Each row of a before or after table is a point. One or more steps were done to the points. Then noise was added and the rows were shuffled. The steps act on columns, c1 being the first. What was done? A step turns or swaps two columns, mirrors them in a line or flattens them onto one, adds a multiple of one to another, or multiplies or shifts one. Angles are multiples of 10 degrees, from the lower column toward the higher: turns from -170 to 170, lines from 10 to 170 but not 90. Use the fewest steps. Two steps may share a column if one is a turn and the other turns, adds or multiplies; they go together, in the order done. Otherwise the lowest column goes first.

Before (14 x 3):
[[ -1.7   0.2  -2.3]
 [ -3.2   1.5  -3.4]
 [  1.7  -1.4  -2.7]
 [ -6.9 -13.3  -2.0]
 [  0.2  -6.4   1.5]
 [ -0.5   3.3   1.2]
 [ -0.4  -5.7   2.1]
 [  0.7  -8.5   4.1]
 [ -1.7  -2.5  -5.0]
 [ -6.0   2.5   0.0]
 [  2.1   4.6  -4.8]
 [ -5.6   9.3   0.6]
 [ -2.7  -2.8   2.0]
 [  2.6  -0.9   3.4]]
After (14 x 3):
[[-1.9  1.8  5.7]
 [ 1.9  0.8  2.6]
 [-0.5 -2.5 -1.8]
 [ 2.0 -5.3  3.8]
 [-6.0 -2.4 -0.7]
 [-5.5 -9.3 -2.6]
 [ 2.1  1.6 -3.0]
 [-6.9 12.9  4.6]
 [-0.7  5.7 -1.3]
 [-1.7 -0.9  2.0]
 [-3.1  3.0 -1.7]
 [ 0.9  9.5 -2.9]
 [ 0.3  6.6 -0.5]
 [-3.5 -2.0  3.4]]
Steps: turn c2 and c3 by -170 degrees

Before, 13 rows:
[[-1.8  5.3  5.5 -1.2]
 [-5.0  5.0 -1.3  1.1]
 [ 0.9 -1.5  3.7  5.5]
 [ 2.9 -5.4  0.3  1.0]
 [-1.9  6.7  1.7  7.6]
 [ 4.4 -6.3 -5.1  7.8]
 [-7.8  6.7 -1.6  3.1]
 [-2.9 -4.5 -5.7 -0.8]
 [-2.7 -2.0 -0.9  0.2]
 [ 0.7  5.0 -3.3 -1.2]
 [ 4.1  1.3 -0.3  2.5]
 [-3.6  4.6  1.1  0.4]
 [ 0.3 -2.7 -5.5  2.3]]
After, 13 rows:
[[ -3.2   8.1   1.0   0.6]
 [ -1.7   6.9   3.7  -0.8]
 [  0.1  -2.9  -3.9   2.3]
 [ -2.9   0.8  -0.7  -0.1]
 [  4.1 -10.6  -3.8   8.0]
 [ -2.6  -1.3  -4.0  -0.8]
 [ -7.6  14.8  -1.2   3.0]
 [ -5.1   9.9  -0.8   1.2]
 [  0.8  -2.1   2.8   5.4]
 [  4.7  -3.3   0.2   2.5]
 [  0.5   4.3  -2.3  -1.4]
 [  2.8  -8.1   0.0   1.5]
 [ -1.9   8.9   1.1   7.9]]
Steps: add -1 times c1 to c2; multiply c3 by 0.7

Before:
[[ 2.4  2.6  6.6  4.3 -3.9 -3.8]
 [ 1.4 -2.3  7.3  0.0  4.3 -4.7]
 [-3.8 -6.3 -6.3 -2.6 -5.6 -5.0]
 [ 0.5 -3.4  7.6  5.8 -3.7  3.2]
 [ 1.3 -3.6  6.6  6.6 -6.0  5.3]
 [ 1.8 -3.5 -7.8  1.1 -5.3  1.0]
 [-5.7  0.2 -6.6 -1.6 -0.5 -4.1]
 [-1.2 -0.8  1.4 -5.2 -2.0 -1.5]]
After, 8 rows:
[[ 4.1 -1.2  8.0  4.1 -0.7 -3.0]
 [ 4.0  4.3  6.1 -4.6 -3.6 -1.7]
 [ 0.1 -6.9 -4.9 -5.2  3.8 -6.2]
 [-1.5 -2.1  8.0 -4.7 -5.3  3.0]
 [ 0.0 -0.7  1.8 -0.9  5.2 -1.7]
 [-2.2 -2.4  7.1 -7.2 -5.6  5.2]
 [ 0.8 -4.8 -7.2 -5.5  0.3  2.0]
 [-1.8 -1.0 -6.5 -0.1  1.6 -7.2]]
Steps: turn c1 and c6 by 40 degrees; turn c2 and c3 by -10 degrees; turn c4 and c5 by -100 degrees

Before, 12 rows:
[[ -1.3   5.7   4.1   2.3  -2.1  -2.6   0.4  -0.3]
 [ -3.3  -9.8   1.0   0.0   2.9   3.2  -2.4   2.4]
 [  6.6   0.6   3.8   2.7  -0.5  -4.7   0.0  -3.4]
 [ -3.9   4.3   0.0   0.5   1.2   5.3   0.1   1.8]
 [ -2.7   4.3   4.8   2.5   3.0  -1.7   0.1  -0.4]
 [ -3.9  -4.6   3.0 -11.8   0.8  -2.1  -1.1   3.7]
 [ -3.4   8.0   2.2  -1.7  -5.4  -3.9   0.2  -7.2]
 [ -3.6   3.4  -0.1  -0.4   0.8  -3.5   7.7  -0.5]
 [ 13.9   6.3   1.2   2.0   3.0   1.2   0.4   2.9]
 [ -4.0   5.1   3.5  -4.7   3.6  -3.1  -1.4  -8.0]
 [ -2.1  -6.1   3.7   2.1 -11.1  -0.8  -2.2   3.3]
 [ -0.5   3.6  -2.3   0.8   3.1  -4.4  -0.9   2.3]]
After (12 x 8):
[[ -2.2  -6.6  -5.6   2.1 -11.1  -0.2   2.5   1.4]
 [ -0.5   3.6   3.2   0.7   3.3  -3.7   2.1   0.6]
 [ -3.9  -4.6  -4.0 -11.6   0.7  -2.0   1.8   1.7]
 [  6.3  -3.3   3.7   2.4  -0.8  -4.8   1.8  -1.1]
 [ -1.2  -0.7  11.3   2.6  -2.1  -2.9   0.5  -0.1]
 [ -3.7   1.8   4.7  -0.4   0.2  -5.8  -6.2  -0.4]
 [ 13.8   2.4   9.3   2.0   2.6   0.9  -0.7   0.9]
 [ -3.7   2.3  12.9  -1.7  -5.2  -3.8   1.4  -2.8]
 [ -2.6  -2.1   9.9   2.8   3.0  -1.8   0.9   0.1]
 [ -3.2  -5.7 -12.8  -0.1   2.9   3.9   1.6   1.6]
 [ -3.6   2.5   5.9   0.4   1.4   4.8  -2.0   0.5]
 [ -4.3  -0.7  10.1  -4.8   3.5  -2.4   2.4  -3.4]]
Steps: turn c2 and c3 by 60 degrees; multiply c3 by 1.6; mirror c6 and c7 in the line at 170 degrees; multiply c8 by 0.4

Before, 11 rows:
[[  2.5  -0.5  -3.9   2.9   0.9   4.5   1.4  -6.9  -4.3 -10.1  -0.1]
 [  2.5  -5.4  -1.7  -4.2   0.6  -5.6  -2.6   2.6   1.8   2.4   4.9]
 [ -0.2   5.0   1.8   1.5  -0.1  -0.6   2.3   0.1  -0.9  -6.4  -2.0]
 [ -5.3  -5.6  -9.5  -2.1   0.6   2.1   4.6  -0.6  -4.3  -5.4  -0.5]
 [ -3.4  -3.9 -11.9  -0.5   4.6  -1.3   5.5   0.0   2.9   2.0   5.8]
 [  5.2   5.1  -1.2   5.8   1.3  -6.3  -5.9  -0.7  -5.1  -5.4  -6.4]
 [ -1.1   3.8  -3.8   4.7  -1.9   2.5   1.4  -3.4  -9.2  -3.2   0.1]
 [  1.1  -4.9  -7.2   3.7  -2.1   0.9   6.8   1.0  -1.4  -2.6   1.0]
 [  6.0   7.6   0.8   1.6  -2.7  -3.4  -3.1  -5.4  -3.0  -1.4  -9.2]
 [  9.0   2.1  -1.5  -7.0  -0.1   1.4  -6.9   8.8   3.6  -2.1   1.9]
 [  9.6   3.6   0.7  -1.9   4.4  -5.6  -1.2   0.9  -5.6  -1.1  -3.8]]
After, 11 rows:
[[  1.0   4.9   1.5  -0.4  -0.3   0.2   2.0  -0.1  -1.1  -6.5  -2.4]
 [  0.9  -5.4  -9.6   5.4   0.5  -0.8   4.4  -0.2  -4.0  -5.4  -0.3]
 [  2.6   5.0  -0.8  -7.3   1.3   0.0  -5.7  -0.9  -4.8  -5.6  -6.7]
 [-11.0   2.6  -1.1  -4.7   0.4   0.0  -7.0   8.8   3.7  -1.7   2.1]
 [ -6.8   3.8   0.5  -7.4   5.1   0.1  -1.1   0.7  -5.1  -0.7  -4.3]
 [  4.2   4.0  -3.8  -1.0  -2.0   0.0   1.4  -3.2  -9.0  -3.3   0.3]
 [  2.0  -5.1  -7.1  -3.1  -2.1  -0.5   6.6   0.9  -1.6  -1.9   1.3]
 [ -5.0  -5.3  -1.9   0.4   1.0   0.0  -2.7   2.3   1.8   2.4   4.6]
 [  1.3  -3.6 -12.0   2.9   4.6  -0.3   5.3   0.0   2.6   2.0   5.6]
 [ -1.9   7.5   0.4  -6.5  -2.3   0.0  -2.9  -5.0  -3.1  -1.5  -9.1]
 [  1.2  -0.4  -3.7  -3.3   0.7   0.4   1.3  -7.1  -3.7 -10.0   0.0]]
Steps: turn c1 and c4 by -120 degrees; multiply c6 by 0

Before:
[[  4.2  -6.3  -0.4  -2.2  -5.8  -2.2  -6.6   1.1  -1.0  -2.6  -3.6  -4.5]
 [  1.5   2.9   2.1  -5.7   2.8   3.4  -0.8  -4.2  -1.3  -5.8  -5.5  -3.9]
 [ -0.2  -2.7  -3.7  -2.3   0.8   1.3  -5.9   4.0  -5.2  -1.8  -0.6  -0.1]
 [ -2.1  -0.6   1.9  -0.1  -7.8  -0.8  -7.5   0.6   1.8  -6.4   0.9  -2.8]
 [  0.3   4.9  -0.7  -6.5  -2.3  -7.6  -5.1   3.7  -0.3   4.0  -4.1  -1.7]
 [  1.2  -0.9  -4.7  -0.4  -2.2   9.5  -4.8  -4.7  -4.2   2.1  -0.2   4.1]
 [ -2.1   0.4   0.6   0.9  -3.2  -4.8   4.8  -2.6   0.9  -4.7  -8.0   1.5]
 [ -2.1  -0.7   8.0   8.0  -7.6   6.7  -3.0  -7.2  -7.1  -2.2  -2.7  -1.2]
 [ -2.1  -0.6   7.9  -2.3  -2.0   4.6   0.6  -0.9   1.9  -0.6  -0.2   4.6]
 [  1.1   0.9   1.5  -6.0  -2.7  -5.3  -0.7   6.8  -5.4  -2.0  10.4  -0.9]
 [  0.7   0.9   1.0   7.2  -0.3  -5.4  -5.6  -4.6   3.0   4.6  -3.8  -0.3]
 [  3.1   0.3   1.5   3.0  -7.6  -4.3  -4.1  -2.6  -2.3   0.0   1.2   1.1]
 [ -1.7   0.0  -6.0   4.0  -5.7  -3.7  -1.9  -2.9   5.1   8.6  -3.6 -10.4]
 [  4.9   3.5   1.6  -1.9  -3.8  -0.3   0.6  12.0  -1.0  -5.1   5.8  -3.4]]
After:
[[ -5.3  -0.5   2.7   8.1   8.2   6.8  -1.5  -7.1  -7.6  -2.3   8.1  -1.5]
 [ 12.3   3.3  -6.2  -2.1   3.3  -0.3  -3.0  12.1  -1.3  -5.2   1.7  -3.6]
 [ -4.9   0.4   8.1   0.7   0.5  -4.8  -7.3  -2.6   1.0  -4.6   0.7   1.8]
 [ -4.9  -0.5  -0.6  -0.2  10.6  -0.7   3.1   0.6   1.8  -6.3   2.1  -2.9]
 [ -0.8  -2.8   0.6  -2.2   2.3   1.4   7.1   4.1  -5.2  -1.8  -3.7  -0.1]
 [ 10.8  -6.0   3.7  -2.1   8.6  -2.2   3.6   1.1  -1.1  -2.6  -0.2  -4.8]
 [ -4.2   0.3   3.9   4.2   5.5  -3.5  -1.6  -3.0   5.0   8.4  -5.7 -10.5]
 [  2.8   0.9 -10.6  -6.0   2.8  -5.5  -1.0   6.8  -5.3  -2.0   1.8  -0.8]
 [  1.7   1.2   4.0   7.1   3.2  -5.5   6.0  -4.6   3.1   4.7   0.9  -0.3]
 [  1.0   5.2   4.3  -6.7   4.6  -7.5   4.2   3.7  -0.6   4.2  -1.0  -1.6]
 [ -5.3  -0.4   0.5  -2.3   1.3   4.7  -2.0  -0.8   1.7  -0.7   7.8   4.6]
 [  3.0  -0.8   0.2  -0.1   4.2   9.5   3.8  -4.5  -4.3   1.8  -4.8   4.3]
 [  7.8   0.2  -1.2   3.4   8.6  -4.2  -0.2  -2.7  -2.2   0.0   1.9   1.1]
 [  3.5   2.7   5.4  -5.6  -2.3   3.2   2.6  -4.1  -1.5  -6.0   2.1  -3.9]]
Steps: multiply c1 by 2.5; turn c3 and c11 by 90 degrees; turn c5 and c7 by 150 degrees; multiply c7 by 1.3

Before:
[[ -3.6   2.5   2.4   4.1  -5.2  -4.1  -2.0  -0.3  -1.5   0.0   5.7   1.9
    2.3   2.6]
 [ -0.5   1.5   2.2   3.0  -1.2  -4.0   1.1   1.2  -3.9  -4.7   5.6  -3.7
    1.8 -20.1]
 [ -4.0   1.5   1.5  -6.9   1.7   4.5   1.0   1.0  -1.4  -1.6   6.2   0.1
    1.3   4.9]
 [ -2.8   3.8   2.5   4.3  -0.3   2.6  -1.8   1.5  -0.6  -4.7   0.6   3.0
    3.9  -3.2]
 [ -0.8   2.8   1.8   3.9  -2.0   1.1  -2.2   2.3   3.6  -3.8   2.9   2.2
   -3.2   5.0]
 [ -4.1   3.7   0.3  -0.2  -0.8   0.5   0.2   0.2   8.4   2.5   0.1  -0.9
    4.4   2.0]
 [ -4.1   1.0  -0.1  -1.4   0.9  -3.1  -1.7   5.7   7.3  -4.4 -12.7   1.7
    2.4   4.3]
 [  3.3   6.8  -0.2   4.5  -2.5  -3.2  -0.9   5.1  -0.4  -4.1  -0.3   2.4
    2.5   4.0]]
After (8 x 14):
[[ -0.3   3.4   0.7  -3.9  -0.7   1.0   0.3   0.4   8.7   2.6  -0.1  -0.8
    4.0   2.7]
 [  3.7   2.6   1.8  -0.5  -1.8   1.2  -2.3   2.2   4.1  -3.8   2.8   2.7
   -2.9   8.0]
 [  4.7   2.9   2.2  -3.7  -5.2  -4.1  -2.3  -0.5  -1.9   0.3   5.9   1.9
    2.1   4.1]
 [  4.0   3.6   2.2  -3.0   0.0   2.2  -1.3   1.5  -0.7  -4.4   0.3   2.8
    3.1  -5.7]
 [ -1.9   1.0   0.5  -4.2   1.1  -3.1  -1.6   5.7   7.3  -4.3 -12.8   1.7
    2.1   7.3]
 [  4.7   6.9  -0.3   3.4  -2.6  -3.0  -0.8   5.2  -0.2  -4.0  -0.1   2.3
    2.4   6.0]
 [  3.0   0.9   2.3  -1.1  -0.6  -3.4   1.0   1.2  -3.7  -4.6   5.3  -3.8
    2.1 -32.2]
 [ -7.1   1.4   1.9  -4.5   2.2   3.9   1.2   0.8  -0.8  -1.5   6.0   0.3
    1.1   7.6]]
Steps: swap c1 and c4; multiply c14 by 1.6

Before (14 x 18):
[[ 1.9 -3.4  2.8  5.0  2.2 -4.1 -4.3 -3.3 -4.6  1.5  3.6 -0.8  5.6 -4.6
  -9.4  7.4  2.0 -0.3]
 [ 0.1  2.4  6.2  1.1 -5.0 -2.1 -1.5  4.4  2.7 -5.4  0.9 -4.3  6.7  1.5
  -3.0 -4.2  0.6  2.6]
 [ 0.2  3.8 -2.5 -2.1 -0.9  4.1 -2.1 -0.3  6.1  0.8 -0.3 -5.6  0.0  4.5
   1.5 -0.1  2.4 -5.8]
 [-2.7  2.2  1.0  7.3  6.6  2.6  7.1  4.2  0.9  1.7  2.3  1.3  0.5  7.9
  -3.0  5.9  3.0 -8.7]
 [-2.8  7.4  8.6  6.0  1.2  3.2 -2.7 -4.3  4.4 -2.9 -6.8  2.2 -5.4  0.9
   2.4  9.6 10.8 -1.5]
 [-9.2 -1.3 -0.6  6.1 -3.5  6.7  2.0  9.2 -7.2 -3.6  0.2  3.5 -2.1 -2.8
   0.1  6.5  2.6 -6.4]
 [ 2.2 -3.1  6.7 -5.6  4.5  7.4  3.0  6.4 -0.1  2.9 -8.9  2.3 -6.7 -3.8
   3.1  3.5  6.3 -0.3]
 [-7.6  1.3 -3.3  8.0 -2.6 -4.6  1.6 -3.2 -2.4  2.5  2.3  3.0  2.0  3.9
   4.4 -2.1 -0.8 -5.1]
 [ 1.0 -0.5  2.3  2.1 -1.9  2.8  6.2  6.0  6.4 -0.1  1.1  1.7 -0.5 -5.2
  -5.0 -2.0  0.3 -6.1]
 [-1.9 -0.4  3.3 -2.1  6.2  3.5  0.8  0.9 -1.8  0.2  3.1  5.8  1.7  2.1
  -3.8  5.7  0.1 -7.9]
 [ 0.2  1.5  4.9  5.4 -5.4  5.9  2.4 -3.0 -6.6  2.7 -0.3  6.5  6.8  0.0
   4.2 -1.0  2.6  2.4]
 [-7.3 -3.6 -1.2 -1.9 -4.5  4.9  2.6  1.3 -1.1  3.6 -4.8  8.0 -2.5 -1.2
  -5.2  7.0  5.3  0.9]
 [-3.8  9.0  0.8 -6.3  3.7  0.5  2.9 -0.6  4.4  2.3 -8.5 -5.3 -5.3 -6.1
   3.9  5.9  8.3 -1.3]
 [-0.1  5.3  3.0  2.4  1.1  4.2 -5.6  2.2 -3.2  2.1  5.2  0.5 -5.5  1.2
  -9.3  5.3 -1.7 -3.2]]
After, 14 rows:
[[  1.2  -0.6   2.3   2.1  -2.0   5.0  -2.8   6.1   6.2  -0.6   4.7   1.8
   -0.5  -5.2  -5.0  -3.3   0.6  -6.2]
 [ -2.8   7.3   9.0   6.0   1.3   5.2   0.7  -4.3   4.4  -3.0 -11.0   2.1
   -5.2   0.9   2.4  -4.1  10.6  -1.5]
 [ -0.3   5.2   3.0   2.5   1.2   6.3   8.8   2.4  -3.3   2.1  -2.5   0.6
   -5.1   1.2  -9.4   1.1  -1.7  -3.1]
 [ -2.8   2.1   0.7   7.3   6.3   4.4   1.6   3.9   0.8   1.6   1.5   1.3
    0.8   7.8  -3.1  -9.2   3.0  -8.9]
 [ -7.6  -3.6  -1.4  -2.1  -4.4   7.0  -1.1   1.3  -1.1   3.6  -6.0   8.2
   -2.5  -1.0  -5.0  -6.5   5.1   0.9]
 [ -9.0  -1.4  -0.5   6.0  -3.3   8.3   2.4   9.3  -7.3  -3.6  -2.7   3.4
   -2.4  -2.5   0.1  -5.8   2.7  -6.5]
 [ -1.9  -0.6   3.4  -2.1   6.5   5.5   4.5   1.0  -1.9   0.2  -0.9   6.0
    1.7   2.1  -3.7  -4.6   0.0  -7.9]
 [  0.3   1.5   4.9   5.2  -5.5   7.9  -1.8  -2.8  -6.5   2.7   1.5   6.5
    6.8   0.0   4.4  -1.1   2.8   2.2]
 [  2.1  -3.3   2.9   5.1   2.1  -2.1   8.2  -3.1  -4.7   1.6  -4.3  -0.6
    5.5  -4.7  -9.6  -1.2   1.7  -0.5]
 [ -3.7   9.0   0.4  -6.2   3.7   2.5  -4.6  -0.8   4.7   2.3  -7.6  -5.0
   -5.1  -6.2   3.9  -6.1   8.4  -1.2]
 [  0.1   3.9  -2.4  -2.3  -1.0   6.0   0.5  -0.1   6.2   0.8  -1.0  -5.5
    0.0   4.5   1.4   1.7   2.5  -6.0]
 [  2.3  -2.8   6.8  -5.7   4.7   9.5  -6.6   6.4  -0.2   3.0  -6.4   2.0
   -6.6  -3.6   3.3  -4.6   6.1  -0.3]
 [  0.5   2.6   6.3   0.8  -4.9   0.3  -0.7   4.5   3.0  -5.4   2.3  -4.4
    6.7   1.5  -3.0   4.0   0.6   2.5]
 [ -7.5   1.2  -2.9   7.8  -2.7  -2.6  -0.2  -3.0  -2.4   2.5   3.6   2.8
    2.0   4.0   4.1   0.1  -0.6  -5.2]]
Steps: shift c6 by 2.0; turn c7 and c16 by -130 degrees; turn c7 and c11 by -50 degrees
